Rows are points. To make a cloud, some directions were put in groups of two or more. Within a group, all points are equally far from the middle, so they leave a hole (a ring in 2 directions, a hollow ball in 3). The other directions are filled evenly. Then the cloud was stretched, turned, moved and blurred a little. How many holes are there, and how many directions does each take, smallest first?
In the rows, zero is written as 128.

Cloud (20 x 3):
[[132 164 155]
 [114 148 194]
 [100 172 194]
 [112  99 149]
 [161  97 140]
 [138 163 137]
 [137  66 141]
 [164  90 184]
 [ 87  96 142]
 [113 144 102]
 [128 171 120]
 [142 130 206]
 [182 111 167]
 [134 132 201]
 [157  65 112]
 [121 155 157]
 [195 106 143]
 [170 142 162]
 [120  90 163]
 [ 75 149 172]]
Holes: 0

Cloud:
[[145 162 143]
 [150 110  96]
 [144  91 105]
 [104  93 160]
 [157 141  53]
 [102 164 146]
 [187 115  80]
 [113 168 183]
 [123 142 165]
 [175 104 106]
 [168  98  78]
 [194 167 126]
 [ 49 130 129]
 [170  91  93]
 [129 136 156]
 [142 126 147]
 [160 122  89]
 [ 95 150 199]
 [114 167 196]
 [102 108 180]
 [104 177 124]]
Holes: 0

Cloud, 32 rows:
[[133 121 166 142]
 [123 124  85 114]
 [190 174 141 161]
 [193 164 126 115]
 [121 135  87 115]
 [ 93  90 113 131]
 [ 87  73 117 111]
 [169  91  97 176]
 [148 131 174  91]
 [ 82  65 122 102]
 [ 99 102 101  90]
 [197 173 137 165]
 [143 110  79 100]
 [150 138 134 190]
 [163 139 110  79]
 [ 53 109 134 130]
 [113 142 103  96]
 [102 118  93 138]
 [ 84 111 105 121]
 [161 124 160  70]
 [139 112 139 167]
 [ 87  81 144 130]
 [127  99 118  41]
 [166 176 156 147]
 [127 129 186  72]
 [ 68  86 119  89]
 [179 133  89  89]
 [117 113 106  69]
 [153 123 148  53]
 [192  97  80  69]
 [105 149 136  68]
 [119 138 186  68]]
Holes: 1 (2)

Cloud (27 x 4):
[[124 121 161  59]
 [120 160 153 119]
 [119 122  85 146]
 [119 138  86 130]
 [155 152 143  70]
 [169  63 145 152]
 [175 141 113  98]
 [105  77  98 153]
 [122  53 121 129]
 [160 159 115 105]
 [150  87 160 182]
 [ 93 134 129  43]
 [173  68 137 155]
 [ 91 106 153 173]
 [119 172 118 108]
 [106 135 125  38]
 [170 102 113 172]
 [100 136 110  44]
 [124 127 107  43]
 [183  96 115 141]
 [128  69 167 115]
 [175  98 108  99]
 [154 142 131  52]
 [118  51 141 129]
 [167 150 111 109]
 [120 121 167 162]
 [ 67 120 147 100]]
Holes: 2 (2, 2)
